Each row is a point. Each copy is the shape, with its points in the same order, turned, moved and blurred by noise. Is it also mirrored, or only turned?
In the rows, 128 means zero.

Shape, 6 rows:
[[127  68  74]
 [109 179 120]
 [123  32 116]
 [115 184 148]
 [147 146 135]
 [154 106  85]]
Copy 1, 6 rows:
[[ 73  65 144]
 [180  99  88]
 [ 78  83 198]
 [193 120  98]
 [139 137 114]
 [ 90  99 104]]
Copy 1 is: mirrored
Copy 2, 6 rows:
[[104  55  81]
 [139 121 167]
 [ 51  73  50]
 [129 158 151]
 [132 143 104]
 [139  82  79]]
Copy 2 is: mirrored

Shape (11 x 6):
[[242 172 186  92 138 148]
 [ 80 121  80 144 118 139]
 [ 38 147 121  98 145  85]
 [ 79 118  78 150 124 128]
 [ 96  96 125 109 105 150]
 [ 82 112  60 118 150 118]
 [ 76 122 110 177 150 166]
 [218 174 195 131 138 122]
 [ 83  95 139 130 126 104]
 [165 201 179  99  83 131]
 [125 108  95 180  93 109]]
Copy 1, 11 rows:
[[151 155 124 131 201  61]
 [120 123  92 130  64 202]
 [106 192 143 127  24 183]
 [106 110 112 114  69 208]
 [157 132 122 169  84 182]
 [140 129 138 101  65 221]
 [ 84 129 101 160  94 227]
 [110 145 138 136 181  62]
 [128 129 163 161  68 183]
 [118 160  92 156 118  74]
 [102  56 130 124  85 157]]
Copy 1 is: only turned
Copy 2:
[[134 103  48  47  87 194]
 [120 152 166 185 132  93]
 [149 148 100 183 198  62]
 [127 161 166 181 144  94]
 [ 79 144 127 155 134  95]
 [125 152 174 188 183 124]
 [127 200 133 188 104 104]
 [161 141  61  52  90 161]
 [110 182 121 136 162  87]
 [157  88  69  83  89 107]
 [126 172 191 117 121  98]]
Copy 2 is: only turned

Shape, 14 rows:
[[127 150 153 104 192  59 198 152]
 [ 99  85 113 159 107 144 105  89]
 [115 177 150  44 154  82 145 152]
 [ 66  76 109 159 107 111 112 140]
 [ 99 105 109 186  68 165 144 141]
 [ 96 151 151  50 136  71 178 106]
 [137 145 196 138  83 162 117 112]
 [ 88 111 122 179 130 130  81 141]
 [105 138 103 176  94 107 116 118]
 [ 71 120 181 120 117 176 118 101]
 [114 118 219 155  65 119 119 119]
 [136  51  96 181  87 143  81 135]
 [134 126 168  64 136 125 176 112]
 [111 145 182 140 105 151 125  50]]
Copy 1:
[[167 136  35 118  30 121 106 159]
 [129 142 137  99 176 167 111 111]
 [172 123  75 116  69  39 100 178]
 [133  99  87  99 170 170  79 121]
 [117  95 152 144 147 178  88  88]
 [207 130  93  83  63  77  94 150]
 [129 103 149 129 123  97 169  81]
 [107 124  86 144 183 148 119 118]
 [166 125 111 158 162 155 103 118]
 [118 128 127  79 134  98 113  70]
 [154  68 118 107 138 119 174  73]
 [ 98 102 140 119 196 195 127 156]
 [155 127 129  75  51  91 125 143]
 [171 158 146  96 131 111 155  66]]
Copy 1 is: only turned
Copy 2, 14 rows:
[[114 178 118 152  41  33 124 101]
 [111  67 140 156 123 163 157 145]
 [113 142 101  85  31  76  94  74]
 [154  64 157 139  89 128 173 165]
 [175  78 134 172 127 152 116 178]
 [ 87 128 119 140   7  93 101  92]
 [107 137 158 121 124 168  69 133]
 [143  73 159 119 140 110 151 144]
 [120  61 130 143 122 105 118 172]
 [123 103 183 143 102 173 112  82]
 [107 133 198 115  99 164  90 175]
 [142  85 123 124 149 169 182 194]
 [ 98 162 110 147  44 137 107  93]
 [ 60  99 164 150 117 164  84 114]]
Copy 2 is: mirrored
Copy 3:
[[125  86  70 203 165 211 108 128]
 [106 150 152  76 188 124  93 144]
 [120  86 107 228 112 137 107 128]
 [ 81 116 179 111 215 133  99 123]
 [ 84 168 134  93 226 122 136  87]
 [137 116 117 236 158 144  72 145]
 [ 56 189 108 131 128 121 105 107]
 [ 62 105 148  82 175 132 114 142]
 [ 84 140 140 115 202 131 147 161]
 [ 69 152 123 127 145  96  45 107]
 [ 32 198 145 146 137 159  95 103]
 [105 149 195  47 178 154 142 108]
 [145 148 101 191 124 147  77  99]
 [ 84 193 101 126 141 113  71 160]]
Copy 3 is: mirrored
Copy 4:
[[ 52  91 135 125  53  99 142 105]
 [148 127 112 115 205 139 128 113]
 [ 96 149 179 127  61  97 188 104]
 [115 142 129 117 194 161 104  66]
 [149 135  78 147 177 195 126  86]
 [ 80 116 150 103  99  90 211  79]
 [137 124 119 187 162 148 193 154]
 [139 128 151 147 172 164  86  97]
 [153 100 131 118 157 183 134  90]
 [134 134 123 189 188 100 169  96]
 [ 82 112 134 181 190 181 193 130]
 [139 159 104 107 204 188  96 138]
 [ 91 138 104 136 106  85 200 126]
 [146  79 127 163 193 110 200 137]]
Copy 4 is: only turned

Shape:
[[197 125  90 177  77 167  78 174 178]
 [101 157 122  71 159 117  70 182 133]
 [101 108 158  76 106  98 180  62  79]
 [155 101 143 115 179 118 191  75 107]
 [154  94 107 117 112 114 200  51 180]
 [ 87 198 122 120 157 157 195  79 113]
 [108  97 165 188  83  81 105 161 156]
 [115  92  81 149 120 155  73 142  83]
 [ 83 120 104  73 146  81  89  96 166]
 [114 189 185 203 122  65 135 176 185]
 [161  89  91 153 115  95 192 156 148]
 [129 107 148 178  91 182 190 127 189]
 [106 107 137  96 128  90 187 105 152]
 [ 97 140 167 132  98 171 204 137 160]
 [138  83  65  77 168 143  91 137 152]]
Copy 1:
[[143  69 181  78 177 192 106 213 135]
 [115  86 213 103 131  91  77  86  95]
 [139 200 108 159 119 119 162  54 138]
 [141 163 110 141  99  59 195 140 138]
 [171 197 135 172 164 118 199 165 122]
 [129 212 150 149  91  71  89 135 145]
 [167  58 158 175 108 192 137 138 111]
 [182 107 111  77 149 138  83 109 116]
 [155 139 176 160 167  89 117  92  50]
 [105  70 188 222  61 159  97 180 119]
 [156  88 146 177 165 109 172 170 172]
 [189 153 187 147  99 158 160 197 161]
 [148 160 177 187 129 101 167  98 137]
 [165 171 208 161  86 154 128 140 179]
 [178 104 170  76 198  74 131 127  98]]
Copy 1 is: mirrored
Copy 2, 15 rows:
[[ 49 118 140 156  81 120  74 138 186]
 [199  96 116 103 134 183  98 170 142]
 [161 213  63  67 119 105 167 143  43]
 [119 157  44 112 135 110 191 145  79]
 [ 80 198  74 152 154  73 129 156  70]
 [178 145  30 146 134  81 121  78  84]
 [ 92 151 190  62 148 116 131 111 136]
 [ 92  85 110  57  74 156  97 134 118]
 [154 139  91 100 196 161  64 175  85]
 [151 138 185 118 179  88 153  84 190]
 [ 86 122 130 118 122  71 156 170  96]
 [ 65 162 153 178 112  87 130  75  89]
 [152 169 121 116 161  93 141 160  67]
 [145 169 150 165 100  91 133  93  70]
 [ 98  87  88 138 141 163  82 199  82]]
Copy 2 is: only turned

Shape, 15 rows:
[[ 85  95 102 112 146 127  56  41 161  99  97]
 [170  75 143 194  88 148 150 122  99 207 177]
 [ 80 141  93 116 139  81  80  37 116 131 142]
 [150 118 107 168 145  66 127  78 151  96 161]
 [152 115 201 150  92  45  91 111 152  97 200]
 [105 135 176 109  98 168  90  92 122 187 131]
 [168  89 198 141 139  93 159  37  48 163 157]
 [118 106 152  81 148 155 165  93 118 141 174]
 [147 100  98 192  73  95  86 150  87  95  96]
 [ 88  89 135 116 121 155 109 151 112 173 130]
 [168 157 108 121 158 107  59 130  47 198  93]
 [187  76 189  98  79 169 134 124 150  94 126]
 [165 187 203 214  66  78 101 137  88 182 125]
 [152 122  78 156  82 133  83 100 134  95 212]
 [112 126 152 135 161 174 100 121 111 136 202]]
Copy 1:
[[ 85  85 167  73  61 117 150 153  74  97 130]
 [188  97  81 217 135  74 197 107 159  95 135]
 [138  50 158  67  95 148 173 106  88 129 112]
 [136  39  95 117 133 140 124 142 119  90  84]
 [150  83  85 122 215 119 138 106  52  55  88]
 [154 163 141 115 128  93 215 114 105 123 144]
 [170 100 103 167 115 110 230  85 116  82  11]
 [171 140 137 128 108  70 136 106 123 144  66]
 [109  68 150 208 158 183 154 137 113  85 155]
 [148 155 138 167 101 106 151  97 103 141 156]
 [177 114 123 177  99 205 226 152  78 176 124]
 [102 165 137 180 178  57 148 173 107  90  82]
 [169 127  73 162 219 196 236 106 131  78 138]
 [187  36 160 140 168  92 125 162 108  94 143]
 [225 141 137 129 110 103 132 122 103 100 120]]
Copy 1 is: only turned
Copy 2, 15 rows:
[[189  58  84  44 121 178  87 127 171 118 114]
 [ 84 116 153 126 114 174 156  82  80 117 235]
 [170  10 154  79 106 148  84 129 134 164 126]
 [131 101 165 112  76 193  80 105 125 160 107]
 [184 116 117 192  97 178  59  74  98 186 141]
 [159  71  90 104 177 118 158 111 106 137 179]
 [121  83 173  76 159 215 129  32  54 183 174]
 [101 102 141 105 208 159  93 128 115 132 157]
 [135 125 113  74  16 105 106  69  89 142 150]
 [124  82 113 102 146 107 123  93 140  92 183]
 [123  70 154  42 104  73 167  79 152 214 161]
 [137 205  69  99 162 166 107 102  79 136 158]
 [137  82 124 171  65 120 195  35  52 176 160]
 [119  96 114 125  57 160  60 176 108 156 184]
 [ 69  64  91 121 172 140  85 115 133 155 187]]
Copy 2 is: only turned
Copy 3, 15 rows:
[[130 221 187  99 127 168 135 125 110 184 117]
 [ 94  79  39  84  82  95 127 138 167 129 131]
 [118 222 161 111 146 173 103 176 170 138 131]
 [ 93 185 105 143 137 130  86 159  93 125  99]
 [141 176  57 150 121  95 100 233  83 169 178]
 [172 132 147 107 114 110 144 155 188 171 149]
 [ 74 113  93 155  58 148 170 205 177 118 149]
 [164 147 107 159  99 141 139 108 158  99 169]
 [ 87  95 109  62 190 131 108 166  66 167 116]
 [169  96 125  78 106 157 115 110 140 143 156]
 [ 92  77 218  72 124 116  98 181 152  97 137]
 [145 116 104 152 108 100 192 112  61 167 178]
 [114  52 107 120 155  68  95 240 153 182 118]
 [116 201  68  76 173  79 140 140 107 106 136]
 [192 143 111 105 102 123 139 149 146  81 119]]
Copy 3 is: mirrored
Copy 4:
[[131 142 133 211 177 134 133  71 110 125 183]
 [167 165 113 102  89 114 194 164 122  97  35]
 [156  90 150 193 200 158 115 119 120 135 131]
 [132  97 113 124 187 101 166 141 100 180 123]
 [171 129 119  36 217 156 176 132 135 149 131]
 [190 156 162 129  94 159 130  99 157  92 123]
 [170 161 202 132 167 112 191 213 168 130  88]
 [115 113 211 125 108 137 169 122 141 120 107]
 [104 189  53 112 173 123  88 153 119 134 100]
 [114 142 128 134  87 182 140 122 145  86 113]
 [157 111 110 149 129 114  69 208 157  47 132]
 [110 198 165  58 122  87 160  81 161 112 132]
 [234 163  81  63 128 140  98 194 173 150  93]
 [137 123 126  93 179 111 126  94  44 120  74]
 [142 120 180 101 101 165 152 143  72 107 133]]
Copy 4 is: mirrored

Shape, 15 rows:
[[ 96 128  72 115 113 154 160 101 122 131 140  97]
 [100  27  81  89 111 136 115 125 106 130 114 107]
 [144 154  82 169 118 151 149 147 125 125 112 131]
 [154 140  73  95 182 151 138 100 129 144 164 186]
 [ 96 142 128 123 133  90 116 110 140 100 121 103]
 [115 146 106  97 101 123 121 111 109 149 120 109]
 [ 95   7  97 149 103 117 136 146 126 121 116 127]
 [ 91 150 182 246 138 162 116 144 116 120 116  99]
 [101 100  91  98 138 123 122 120 108  95 146 111]
 [ 99 149 134 110 101 143 123 116 111  88 133 150]
 [159 117 137 114 120 150 121  96 121  69 110 124]
 [120 147 156 108 171 135 220 122 107 110 130 150]
 [166 127 151 135 161 153 125 166 198 102 160 118]
 [112 146  83 101 135 149 125 138 104 116 112 114]
 [109 151  84 109 163 156 129 128 189 140 115 126]]
Copy 1:
[[131  59 100 152 119  87 110 138 133  89 152 140]
 [142  79 187 132 121 114  80  82 149  74 119 145]
 [127 127  50 120  97 109  82 131 126 110 140 112]
 [111 132  98 123  70  73 160 125  55  74 119 148]
 [112 111 118 167 127 122 138 117 140 167 131 126]
 [133 117 105 171 123 123 131 127 155  93 142 153]
 [160  79 178  98 128 135  64 100 144 100  93  95]
 [152 167  73 151 165  78  48 174 142 187  99  76]
 [138  97 146 141 115  90 122  90 125 116 153 136]
 [154 122  84 135 159 105 141  96 126 131 133 146]
 [ 89 134  98 143 164 103 116  68 118 114 137 117]
 [121 129 107 126 161 127 131 162  46 128 184 121]
 [ 61 157 111  61 125  76 133 143 137 143 131 108]
 [132 118  98 144 107  94  98 110 130 112 161 166]
 [ 87 101  94 110  91  88 114 156 119 130 119 179]]
Copy 1 is: mirrored
Copy 2:
[[133 155 103 109 150 115 117 175 179  98 100 151]
 [136  91 100 182 155 111  59 176 151  82 102 111]
 [138 144 164  93 129 112 115 128 141 134  88 159]
 [157 150 101  98  92  31 101 162 144 143 156 154]
 [118 144 127 112 136 164 117 146 148 106 170 114]
 [154 135  92 116 150 146 100 141 169 136 131 141]
 [143  76 145 181 136 116  96 173 123  61  83  88]
 [109 103 189 123 130 171 189  90 114  81 135 205]
 [126 143 106 135 122 127  75 173 144  87 139 136]
 [161 177 104 128 126 138 108 112 130  94 141 143]
 [101 150  92 112 139 118  89  97 101 101 132 128]
 [107 167  95 122  37 107 144 110 169 111 123 134]
 [ 83 163 141 145 113 106 149 157  67 163 144 139]
 [132 158 126 127 134 123  73 139 169 124 126 160]
 [116 172 149 132 151  78 132 161 168 153 152 135]]
Copy 2 is: mirrored
Copy 3:
[[146 137 140  66 170 115 110 157 128 141 129 144]
 [142 196  97  62 149 177 136 119 137  86 139 150]
 [142  93 129  85 123  89 143 126 112 130  80 148]
 [172 135 111  87 152 128 137 155 149 180  77  55]
 [119 113 156 116 123 124 119 111 138 132 167 113]
 [149 135 133 104 116 121 111 164 141 138 145 142]
 [124 175 131  86 155 203 164  83 114  91 108 162]
 [164  88 150 176 163  67 146  43  80 137 116 193]
 [145 135 124  85 157 146 104 119 147 114 145 113]
 [124 115 100 128 141 136  78 124 125 158 130 143]
 [ 95 111  74 133 163 118 142 138 139 136 137 121]
 [111 131 148 131 169  95 106 110 211 172  66 130]
 [107 134 146 161 160  92 133 125 103  96  72  65]
 [143 131 112  72 117  95 105 125 141 123 120 126]
 [116 158 154  80 132  80 132 136  99 149 107  80]]
Copy 3 is: only turned
Copy 4 (15 x 12):
[[143 148 112 133  98  64 119 126 145 128 156 131]
 [100  78  90 116  52  55 121 142 120 135 102 147]
 [158 150 103 111 117 144 112 133 159 112 131  95]
 [144 162 123 121  83 157  95  98 166 154 139 206]
 [123 101 143 137 154 109 152 127 116 111 152 145]
 [ 91 140 113 118 134  97 116 136 136 133 151 137]
 [153  52  70 118  62  80 116 157  85 129  96 125]
 [192 156 125 103 182 132 190 135  85 128  76  70]
 [128  92 134 112  99  80 139 115 141 134 138 157]
 [124 118 169 107 140 108  96 115 121 145 131 125]
 [105 104 161 156 106 131 129  98 135 152 117 102]
 [177 121 125 173 179 116  92 105 175 166 104 160]
 [167 124 172 155 103 177 163 189 150 152 114 142]
 [117 133 129 103 115  99 123 120 173 111 125 137]
 [145 166 143 146 100 130 127 156 149  83 132 174]]
Copy 4 is: only turned
